Every row gives one point. The window is the flat piece filled in between its corners: a triangle in 3 columns, a solid with four corners in 4, and so on. A path goes straight from each point to the next, and from the last back to the first. List the points from which the path goes on through the window.
In the rows, 128 means zero.

Window:
[[ 31 119 121 114]
 [123 157 141 115]
 [205 113 112 125]
 [124 150  95 122]]
Path:
(1): [138 121 103  85]
(2): [124 153 133  80]
(3): [122 155 142 149]
(4): [162 143 105 142]
(5): [165 143  99 100]
(6): [ 71 121 100  98]
(7): [ 64 119 110 160]
(8): [100 141 107 152]
(9): [105 141 103  95]
(10): [ 56 121 114  86]
(11): [ 47 122 128 157]
(12): [128 114 112 182]
Through the window after points: 2, 8, 10

Window, 6 rows:
[[108 152  73 158  96 128]
 [169 194 185  93 175 129]
 [ 97 137 115 156 147 138]
 [142 132  98 121 151 132]
 [202 106 176 187 147 128]
 [ 77 120 104  78  63 132]]
Path:
(1): [132 135 124 142 147 113]
(2): [104 118  88 144 117  76]
(3): [127 122  76 144 106 189]
(4): [167 145 165 116 161 204]
(5): [156 149 167 111 169  96]
(6): [123 127 109 114 135  92]
(7): [137 132 108 123 132 152]
(8): [149 141 119 142 137 205]
Through the window after points: 6, 8

Window, 9 rows:
[[ 92 157 142 131  50 195 206 108 103]
 [ 57 139  39 139 174 135 193  80 145]
 [197  93 112 112 171 111 102  86 135]
 [137 124 143 119 164 100  65  64 119]
 [135  95 116  68 138 130  74 108 128]
 [ 89 175 108 152  98 190 151 162  98]
 [135  57 168 140  95 115 123 153 121]
 [ 93 173 111 119  85 122 190 147 115]
 [100 165 172 103 133 181 173 135 109]]
Path:
(1): [118 129 128 115 148 130 128  92  63]
(2): [126 144 132 136 123 140  99 106 204]
(3): [115 136 138 127 101 154 156 128 137]
(4): [115 111 116 125 105 131 161 121  39]
(5): [119 122 115 117 152 118 122  86  74]
(6): [114 150 132 131 136 123 102  92 199]
(7): [ 99 149 142 113 113 154 139 117 140]
(8): [100 127 118 106 125 140 150 116  27]
(9): [130 105 105 114 170 116 121 121  54]
(10): [127 135 112 129 155 128  91 126 167]
(11): [132 136 124 120 118 136 140 112 151]
(12): [135 109 108 113 131 127 158 112  55]
Through the window after points: 1, 3, 5, 11

Window (12 x 12):
[[137  58 150  81 175 175 159  87  67 144 118 149]
 [115 170  48  97 155 160 111 156 167 139 113 137]
 [177 128 153 172 101  91 126  77 150  40 192 124]
 [145  62  67 186 144  78  95 163 153  94 129 144]
 [137 158  89 165 148  79 131 124 156 145  94 126]
 [107 175  80 157 181 142  77 179 112 140  94 120]
 [124  75 101 186 139  98 123 100 136 128 208 136]
 [ 81 174 108  76 197 133  89  88 145 109  95 128]
 [135 151  85 145 194  77 110 202 170 129 148 142]
 [142  86 167 145  89  95  91 107 158 118 177 146]
 [137 111 149  96 213 216 110  70 150 153 104 144]
 [104  97 197 176  91 113 165  76 175  48 175 124]]
Path:
(1): [134  99 119 142 140 114 109 118 152 126 157 106]
(2): [137 125 106 126 178 109 116 154 170 121 147  94]
(3): [124 143 107 150 171 111 114 149 149 126 134 178]
(4): [119 125 119 152 141 121 122 101 146  98 145 186]
(5): [141 104 129 127 141 116 123 108 166 112 149  73]
(6): [125 109 131 111 171 141 125 102 132 119 126 108]
(7): [112 120 134 116 157 142 125  97 119 114 125 170]
(8): [137 117 118 150 140 118 118 107 144 108 144 180]
(9): [139  94 130 125 145 102 131 118 153 117 156  69]
(10): [145  84 128 108 160 116 118 100 140 111 133  38]
(11): [122 126 131 143 148 133 133  99 142 116 138 216]
(12): [105 134 110 135 177 142 105 128 136 145 114 200]
(13): [118 106 111  97 177 131 107 134 147 150 122  77]
(14): [132  94 130 115 149 131 108 127 142  97 159  67]
(15): [122 129 131 158 145 128 106 102 139  94 145 216]
(16): [119 117 117 171 141 123 108 105 129 111 152 234]
Through the window after points: 2, 6, 16

Window (14 x 14):
[[115 191 136 100 128  70 141  96 153 107 125  55  57 115]
 [145 161  94  68 122 140 127 136 142 123 110  59  25 113]
 [151 185 132 112 110 118  54 107 159 116  97  61  66 106]
 [100  45 148 138 154 112 119 134 138 123  88 158 162  85]
 [132 135  92 144 205 119 116 100 119 182 212 123 141 140]
 [175 146  51 123 111  88 140  71 178 180 149  74  83 145]
 [ 82 120 132 165 124 141 114 105  59 108  67 144 137  85]
 [133 168 132  92  51 102 112 170 131 161 116  55  80  88]
 [114 154  30 161 178 112 128 123 160 125 169 137 177 133]
 [103 163 113  83  94  84  74 103 117 102 112 129  44  71]
 [ 79  94 118  98 128 133  97  79 106  92 126  99 159  91]
 [121  99 159  79 140 160 163 101 157 180  93 182 208  96]
 [174  98 169 121 113 166 167 118 141 126 173 165 165 105]
 [ 80 124  92 171 151 159 131 100 174 165 200 142 134 155]]
Path:
(1): [122 115 116 108 144 111 125 113 144 135 142 141 128 177]
(2): [136 129 137  93  84 119 119 107 124 138 101 134 130 163]
(3): [110 140 120 116 130 127 134 117 163 130 120  96 107  50]
(4): [123 126 116 132 148 128 148 112 154 154 150 111 118  53]
(5): [129 133 126 107 129 112 116 104 128 132 124 123 129 160]
(6): [144 146 119  96 118 110 118 113 148 148 136 108 116 141]
(7): [134 116 107 132 139 140 136 102 179 122 149  92  84  51]
(8): [ 72 139 101 153 169 144 141 100 146 173 184  99 108  41]
(9): [139 140 106 117 113 107 111 109 157 103 129 130 132 214]
(10): [117 112 133 114 116 126 117 127 130 116 116 140 135 127]
(11): [133 113 130 141 160 123 150  82 150 172 152 118 115  11]
(12): [114 156 107 111 116 123 110 107 139 136 126  97  80  54]
(13): [118 137 125  91  97  98 102 129 118 118 114 118 101 132]
(14): [108 127 127 114 105  97 106 121 129 148 122 127 120 190]
(15): [137 141  89 135 144 132 142  84 144 144 135 102 113  71]
(16): [122 145 113 147 157 130 118  97 135 166 148  88 125  32]
Through the window after points: 4, 8, 10, 12, 14, 16

Window:
[[123 103 190 160 140 165 125 153 197 124  63 124 122 133]
 [ 70 132  84  99  62 128 142  80 124 123 139 127  98  80]
 [197  97 104  87 160 155 121 165 138 125 142 145 178 127]
 [ 84 127 102  99 131 134 191  87 120  66 135 158 113 129]
 [ 83 169 103  94 105  66 172  58 140 118  79 130 111 129]
 [161 118 152 108 149 105 146 219  97 108 172 152 208 108]
 [174 125 166 122 175 134 113 139  77 119 170 131 153 132]
 [135 104 147 164 128 137 133 184 149 157  49 167  72 156]
 [182 109 148  87 134 109  83 183 142  85 184 162 143 139]
 [179 135 155 202  78 153 145 166 185 145  96 159 115 160]
 [133 185 149 175 116 178 111 182 165 123  41 156 105 150]
 [130 142 104 105  46 122 169 114 121  82  98  76  69 121]
 [167 112 191 140  60 182 120 143 146 123  39 172 108 139]
 [105 123  60 135  90  75 143  78  99  56 114 123 126  87]]
Path:
(1): [109 119 131 136  96 141 144 158 138 109  98 143 137 205]
(2): [165 128 146 125 108 131 132 131 162 111  89 149  96  56]
(3): [176 137 163 124 154 125 168 131 153 101  83 147  93  63]
(4): [135 117 141 138  91 145 121 154 131 115 102 132 137 171]
(5): [ 97 114 107 133  84 101 109 128 146 126 113 109 165 189]
(6): [164 152 147 134 120 143 148 144 129 120  81 164  76  73]
(7): [162 129 137 112 121 142 159 141 182  94  99 161  71  62]
(8): [117 122 119 127 101 126 133 133 123 128 102 132 119 145]
(9): [114 102 146 122 112 144 127 149 141 122  96 136 152 223]
(10): [179 150 148 144 142 115 150 150 144  99 100 137 109  63]
(11): [163 131 123 105 115 111 154 131 143 101 116 136  89  66]
(12): [ 99 125 114 133  69 145 127 127  94  97 114  96 144 204]
(13): [115 118 127 133  85 140 117 126 129 105 101 143 135 155]
(14): [167 146 135 125 134 123 166 143 144  95  95 157  85  69]
(15): [154 131 131 109 136 127 145 129 145 104 101 142  76  52]
(16): [117 128 126 111 103 133 131 135 127  95 110 122 128 144]
Through the window after points: 7, 11, 13

Window (14 x 14):
[[175 120 142 159  87 154 121  62 211 188 160  99 125  97]
 [111 144 135 142 127 179 191 128 102  82 139 102  95  94]
 [139 142 214 159 131 108  98 136  66 124 143 168 190 120]
 [122 201 161 165 131  87 167 145 123 199 149 149 155 142]
 [168 154 159 212  95 105  91 151 179 169 142  87 107 101]
 [ 38  68 128  67  91 127  66 156  97 123 163 135  91 143]
 [184 149 136 140 108  72 135 183 136 122 180 139 155 101]
 [159 151 186 123 148  78 147 139 141 101 112 134 130  70]
 [178 106 186 170 152 163 174 156 120 153 119 111 112 148]
 [144 100 110 137 132  92 102 153 140 129 111 104 162 116]
 [168 190  74  37 121 124 107 164  98 101 141 114  96 103]
 [132 152 232 158 206 108 129   7  81 122 200 107 125 121]
 [126 129  60 118 122 107 151 134 104 159 119 166  65 107]
 [ 95 185 172 146 173 154 120 137 110 118 185 189 137 163]]
Path:
(1): [135 125 154 124 172 142 115 164 104 182 174 120 147  68]
(2): [143 150 141 152  94 115 139 101 135  91 135 133 109 173]
(3): [158 150 138 134 110 105 128 123 130 115 138 137 117 145]
(4): [110 111 124 113 149 139 131 163 114 179 182 115 119  36]
(5): [133 111 144 131 168 136 117 168 110 168 160 138 121  50]
(6): [137 144 151 133 112 108 144 122 131 114 125 126 111 133]
(7): [127 159 151 135 125 135 140 124 117 105 143 142 114 137]
(8): [126 154 146 135 167 143 132 153 107 137 179 135 133 103]
(9): [127 131 140 136 161 152 126 141 118 162 171 121 112  74]
(10): [132 146 155 131 117  97 144  96 140 104 136 112 100 149]
(11): [141 143 157 161 107 102 123 136 139 130 145 127 119 136]
(12): [139 150 146 136 155 131 120 159 117 173 169 124 133  84]
Through the window after points: 3, 5, 7, 11
